Each row is a point. Each copy is the shape, with its points in the same order, turned, moved and blurred by noise. Say if it was mirrored as well.

Shape (5 x 2)
[[-3.0  3.9]
 [-1.6  2.3]
 [-0.5 -5.0]
 [ 3.8  2.1]
 [ 0.2  1.7]]
Copy 1 (5 x 2)
[[-0.6 -4.8]
 [-0.5 -2.8]
 [ 5.5  2.6]
 [-3.7  1.8]
 [-0.9 -0.8]]
Copy 1 is: only turned
Copy 2 (5 x 2)
[[ 3.5 -2.9]
 [ 2.4 -0.9]
 [-4.2  2.3]
 [ 3.9  4.2]
 [ 2.5  0.9]]
Copy 2 is: mirrored
Copy 3 (5 x 2)
[[ 1.1  4.8]
 [ 0.1  2.8]
 [ 3.3 -4.0]
 [-4.0  0.1]
 [-0.5  0.7]]
Copy 3 is: mirrored
Copy 4 (5 x 2)
[[ 3.2  4.9]
 [ 0.9  3.5]
 [-6.4  0.2]
 [ 1.7 -1.1]
 [-0.1  1.3]]
Copy 4 is: only turned

Shape (9 x 4)
[[-6.2  1.9 -1.8 -1.6]
 [ 1.6  0.7 -0.3  4.8]
 [ 2.2  2.7  1.9 -0.7]
 [ 1.3 -1.2  1.2  0.9]
 [ 1.0  3.6 -1.1 -0.8]
 [ 4.0 -4.3  5.3  0.9]
 [-4.6 -0.1 -0.8  0.3]
 [-2.7  1.3 -7.3  0.0]
 [-2.2  0.1 -0.9 -4.1]]
Copy 1 (9 x 4)
[[ 5.7 -6.5  0.5 -0.2]
 [-0.1  0.5 -5.0  1.0]
 [-0.1  0.7  0.6 -2.1]
 [ 1.0  1.0 -0.5  1.9]
 [-0.5 -2.5 -0.5 -1.9]
 [ 1.0  6.4  1.0  3.4]
 [ 5.1 -3.8 -0.9  1.6]
 [-0.1 -8.6 -2.1  2.3]
 [ 2.8 -3.9  3.4  0.7]]
Copy 1 is: mirrored
Copy 2 (9 x 4)
[[-6.2  0.4  3.1 -0.9]
 [ 3.8  1.7  3.9  2.3]
 [ 0.7 -1.2 -1.4  2.4]
 [ 2.4  0.3  0.6 -0.9]
 [-1.4  1.3  0.1  3.5]
 [ 6.4 -1.6 -2.3 -2.6]
 [-3.0  0.4  3.5 -1.7]
 [-4.0  6.9  3.7  0.7]
 [-3.9  1.3 -1.4 -1.4]]
Copy 2 is: mirrored
Copy 3 (9 x 4)
[[-0.7  3.1  5.0 -3.8]
 [ 1.2  3.7 -0.2  5.0]
 [-2.2 -0.4 -0.4  3.1]
 [ 1.3  0.9 -1.7  2.0]
 [-2.7  1.8  0.6  1.2]
 [ 4.6 -3.0 -4.9  3.1]
 [ 1.5  2.8  3.3 -1.5]
 [-2.3  8.0  2.1 -1.9]
 [-1.1  1.7  0.6 -3.7]]
Copy 3 is: mirrored
Copy 4 (9 x 4)
[[-4.2  6.0  2.6  1.9]
 [ 1.6 -2.2  3.4 -1.5]
 [-3.7 -3.6  0.3  0.1]
 [-0.5 -0.6 -0.1 -1.8]
 [-2.6 -1.3  2.0  2.9]
 [-0.1 -2.9 -3.6 -5.4]
 [-1.7  4.8  1.8 -1.0]
 [ 1.2  4.4  3.3  4.9]
 [-3.2  3.4 -2.0  2.1]]
Copy 4 is: mirrored
